Each row is a point. Any point is a mix of the corners, with weights that add up to 1. It lies inside the corners' shape when no weight is negative. Is each point inside? If not, which corners have a negative weight?
(in the rows, 128 means zero)

Corners:
(1): [135 164]
(2): [166 168]
(3): [133  65]
Points:
[136 107] => inside
[144 141] => inside
[130 148] => outside (2)
[142  96] => inside
[151 195] => outside (3)

Corners:
(1): [120 187 179 107 163 153 156 165]
(2): [176 134  70 111 108  79 114 109]
(3): [114 169 190 206 113 172 118 147]
(4): [155  87  76 124 138 124 121 196]
(5): [229  59 184  64 113  92 175 107]
(6): [ 65 109 180 182  90 140 151 131]
(7): [100 155  76 169 200  95 102 177]
(8): [103 141 177 105 147 119  93  97]
(9): [151 108  47 170 212 132 126 148]
Points:
[112 149 122 149 155 128 128 153] => outside (5)
[141 114 116 151 139 110 125 117] => outside (1, 4)
[112 147 129 136 152 124 107 130] => outside (5)
[157 127 164 123 141 147 133 152] => outside (2, 6, 7)
[161  93 112 113 143 108 128 118] => outside (1, 3, 7)
[134 134 145 129 124 119 129 135] => outside (9)
[105 157 125 154 165 128 115 139] => outside (4, 5)
[ 91 136 153 146 164 120 133 132] => outside (2, 3, 4)
[142 124 167 118 133 130 139 127] => outside (7)

Corners:
(1): [147 196 190 110 152 122  91 162  87 175 186  71 168 173 140 104  96 153]
(2): [138 167 107 224 158 129 203 114 141 119 158 113  88 107 132  74 148 180]
(3): [154 116 107 153  75 127 161 134 130 104  83 164 140 128 162 122 103 111]
(4): [149 197 131 127 138 206 122 172  75 195 180  95 100 141 141 161 113 158]
(5): [141 220 109 136 156 165 100 158  99 208 159 115 152 150 195 149 139 156]
(6): [153 192 111 198 161 151 147  85 136  60 140  99 115 164 132 128 122 192]
(7): [148 109 100 164  98  99 142  99 170  90 141 170 146 143 118 127 151  75]
(8): [ 84 180 145 140 129 122 112 173 100 164 163  73 131 173 160 105 104 164]
(9): [126 172 131 163 178  88 159 153 108 150 124 137  61 173 151  62 102 134]
(10): [127  71 116  73 115 120  77 132 168  88  96 161 176 167  83 107 127  91]
(11): [143 153  85  50 119  86 118 133 156 114 131 161 138 114 116 141 135 131]
(12): [161 124 100 133 137 176 123 156 120 151 154  62 111 161 159 141 111 141]
(13): [136 106 138 125 103 119 195 107 204  86 104 157 148 140 139 156 154 119]
(14): [137 136 131 138 136 176 122 111  66 198 183 100 149 158 168 152 115 144]
(15): [140  99  67 124 110 125 146 129 123 123 110 147 176 145  96 136 167  92]
(16): [146 188  96 188 102 105 160  92 197 125 101 111 131 170 143  62 121 138]
(17): [152 101 126 120 117  81 117 140 165 186  82 151 130 121  91 169 113  88]
(18): [126 104  90  86  54 106 115  84 180  53  59 114 158  84 122 147 171  31]
(19): [147  83 141 124  77 120  99 128  97 117 128 168 148 136 107 160 179 138]
Points:
[141 160 137 140 136 130 126 141 121 149 153 110 133 156 142 118 115 146] => outside (15, 18)
[143 122 111 130 115 117 129 132 133 141 118 138 144 139 116 139 138 114] => inside
[142 161 116 135 137 125 126 149 118 169 146 121 133 156 141 105 107 135] => outside (6, 13, 18, 19)
[147 145 120 151 112 129 145 130 128 139 137 124 136 142 132 131 125 143] => outside (5, 9, 10, 18)
